Each row is a point. Two turns around zero, p and q, are shown by what they do to some points. Write where each new point lands after one turn and then the other. Backwards means that the second turn is done in reverse. Each puzzle has new turns, and all numbers are rounded.

Turn p:
[-14   0  -4] -> [-7 12  3]
[17 42 13] -> [ 46   6 -10]
[48 32 -5] -> [ 40 -20 -37]
[-14 -45  17] -> [-32 -18  34]
[-38 -29 -22] -> [-48  20   9]
Turn q:
[ -9   4 -29] -> [  6 -27 -14]
[  6 -17 -28] -> [ 13 -29  11]
[29 20 24] -> [20 38 -2]
[-19  12 -59] -> [ 12 -53 -32]
[11 -2 27] -> [-3 26 12]
[-19 -17  64] -> [-48  43  23]
Where do these land?
p, then q backwards: [ 18  24 -47] -> [-15  54  -4]
q, then p: [ -4 -27 -19] -> [-13 -18  24]
p, then q backwards: [-14   6   7] -> [11 -4 12]
p, then q: [-23   1  52] -> [-6 55 14]
p, then q: [  5 -23  50] -> [-19  32  41]
q, then p: [ 18  19 -42] -> [-15 -38 -28]

Turn p:
[ 40   3 -10  55  16 -33] -> [ 48  14 -27  44   6 -29]
[ -1   3  40  50  -9 -19] -> [-14  16   3  48  17 -38]
[-20  30  -3 -39  13  42] -> [-31   1  -8 -24   0  56]
[-53 -31 -16 -52  35  23] -> [-18 -68  20 -36   5  43]
[ 54 -19   9  34  -7 -33] -> [ 48  25  12  32  -7 -38]
[ -4  16  10 -41  -2   9] -> [-13  13  15 -27  10  27]
[-21  21 -36 -26 -21  15] -> [-18  -1 -26 -47 -13  11]
[ 25  -6   9  34 -29  21] -> [ -6  24  -1  27 -38 -19]
[-21 -17  -3 -15   4 -25] -> [  3 -24  12 -18  19 -13]
Turn q:
[  4 -23  15 -38 -19  44] -> [-24  -1  -6 -13 -36  49]
[ 31  42 -16 -19  31 -23] -> [  7  59   8  -7  32 -12]
[-25 -16 -14  -4 -13  52] -> [-30 -14 -11  -8 -52  -1]
[-16 -18   0  22  33 -25] -> [ 18 -14 -35  12  21 -22]
[ 27  -6 -28   5  -4  37] -> [-11  25   5  25 -40   1]
[ 44  27  50  35 -28 -55] -> [ 21 -16  59  34  68  17]
[-21 -19 -21   6 -21 -41] -> [ 48 -24   4 -14  -5 -16]
[-44  13  15  -6  21  11] -> [-30 -15 -24 -29  12 -16]
Where do these land?
p, then q: [-29 -31 -32 -10 -20  -2] -> [ 37 -13 -10 -23 -14  31]
p, then q: [-18 -21 -10 -10   7 -14] -> [ 16  -3 -21   2   0  23]
p, then q: [ 20  26 -21 -46  30 -13] -> [-30  53 -11   4 -15  24]
q, then p: [ 20 -44  23  51 -23  40] -> [-26 -26  -4  43 -45 -48]
p, then q backwards: [-37  20   7 -13 -17  27] -> [-15  16  25 -17   8  39]
p, then q: [  6  35  43 -42  17 -12] -> [-59  22 -25  -7  26  -4]
q, then p: [ 25 -16 -29  35 -32 -11] -> [  8  34  14  36 -10 -36]
p, then q backwards: [  7  -5 -10  60  10  33] -> [ 13 -46 -13  35  16  32]
p, then q: [  6  36  28 -25  28 -48] -> [-31  46 -36  11  35  -9]
